Each row of a before or after table is a point. One or more steps were done to the points. Then noise was added and the rows were shuffled. The steps act on columns, c1 being the first. What was done? A step turns or swaps two columns, mirrors them in a line or flattens them onto one, adds a multiple of one to another, or multiplies or shifts one. Angles are multiples of 10 degrees, from the lower column toward the higher: turns from -170 to 170, lines from 10 to 170 but not 90. Use the fewest steps. Two steps may share a column if one is a turn and the other turns, adds or multiplies; they go together, in the order done. Otherwise the lowest column goes first.

Before (14 x 3):
[[ 52  -1   2]
 [ -6  -5 -15]
 [ -3 -15 -18]
 [ 27  -8  -9]
 [ 12  11 -13]
 [ -3 -13 -16]
 [-11 -18 -20]
 [-10 -10  -3]
 [ -6  17 -13]
 [ -9 -16 -12]
 [-12 -16  27]
 [-12 -19   4]
 [ -3  60 -19]
 [  1   8 -15]]
After, 14 rows:
[[-30 -11   4]
 [ 10  11 -11]
 [ 11  -3 -13]
 [ 13   6  -6]
 [ 15  41 -12]
 [ 17   7   4]
 [ 13  -9 -11]
 [ 24  -1  46]
 [ 12 -12 -19]
 [ 14 -11 -12]
 [ 22  -5  19]
 [ -3  -8 -10]
 [  6 -12 -14]
 [-10 -14  -9]]
Steps: turn c1 and c3 by 60 degrees; multiply c2 by 0.7

Before, 9 rows:
[[-10  -8   4  -5]
 [ -5  -5  11   3]
 [-11  32  -3  -5]
 [ -7  -4  -4  -7]
 [ -6  -3  12  -1]
 [-12  15  13  -2]
 [ -6  -7  -4  16]
 [ -2  15   8  -6]
 [ 60  -1  17   3]]
After (9 x 4):
[[ 15 -11 -11   7]
 [ -2  60 -12  14]
 [ -3  -7  -9   6]
 [ -5  -6  -6   8]
 [ 14  -3 -10   1]
 [ -5  -6  -2  -8]
 [ -7  -6  14   9]
 [ 32 -11  -1  -7]
 [ -9 -10  -8   0]]
Steps: swap c1 and c2; mirror c3 and c4 in the line at 70 degrees

Before:
[[ 10  33  31  -6  29  -1 -15  -8]
 [ -4 -17 -24   9  -4 -38 -34   9]
 [ -8  37 -11 -17  17   9  17 -19]
 [-11  15  -1  20 -10  -5  -2 -25]
 [-35 -12   5 -18 -21   7 -21  22]
 [-20  -3   9  -6 -16 -20  18  36]
 [-13 -21  21  -8  -9   5   8  -5]
 [-11  14  -8 -15  -2   1  -8   1]
 [-15  -9 -19 -27  18 -28 -12  -5]
 [-21  19  18  10  14 -37   6 -17]
 [-17  34 -17  16  33  -1  10  -1]]
After (11 x 8):
[[-20  12   4 -18 -11   2 -13  -2]
 [-36 -16  14  -7  14 -19  -8  50]
 [-55  16  23 -22   8   6 -48  14]
 [-26   4 -31  18 -27  -1  59   0]
 [-25 -14   6  -7  25   0 -31 -13]
 [-10  25  12  12 -26 -36 -16  36]
 [-13  -3 -14 -17 -12   8  18 -24]
 [ 12  26 -35  -5  24   3  18  -5]
 [-16   6  11  19   4  -7  46 -17]
 [-24  12 -16 -25 -19 -29 -54  12]
 [-35  -3 -19   8  12 -39  32   9]]
Steps: multiply c1 by 1.6; turn c2 and c7 by 70 degrees; add 1.5 times c4 to c7; turn c3 and c5 by 100 degrees; add -0.7 times c6 to c8

Before, 9 rows:
[[-14 -12   2  18 -10   8   5  -4   7]
 [  2   0  -7  12  -3   8  12  -3   7]
 [  0 -15   5   4  -4   8  10  10  15]
 [ 10   2 -13   2  26   8  -6  -6   0]
 [-10  -3 -10  -1   3  27   4  -8  -8]
 [  6   5  -3   4  18  18  -2  10  -8]
 [  0   5 -10  -3  22   4   3  16   2]
 [ -1 -12 -12  15  -4  11   3   7  11]
 [  0 -19  -6  18  -2   2  15  -2   3]]
After (9 x 9):
[[  0  16 -12 -11  -1  10   8   7  16]
 [ 10   2 -14  -2  60   9 -12  -6 -52]
 [  6  -4  -6  -4  36  19  -5  11 -40]
 [-16  19   2 -10 -20   6  12  -6  23]
 [  1  22  -5 -11  -2   3  38  -2   5]
 [  1   4  -6 -12  -4   7  28  -3  11]
 [  2  18   5   2   0   6  26  10  18]
 [-11   2 -11   2   0  28  10  -8 -10]
 [  0  -7  -9   0  52   5   7  16 -39]]
Steps: turn c2 and c4 by -160 degrees; multiply c5 by 3; turn c5 and c9 by -40 degrees; multiply c7 by 2.5
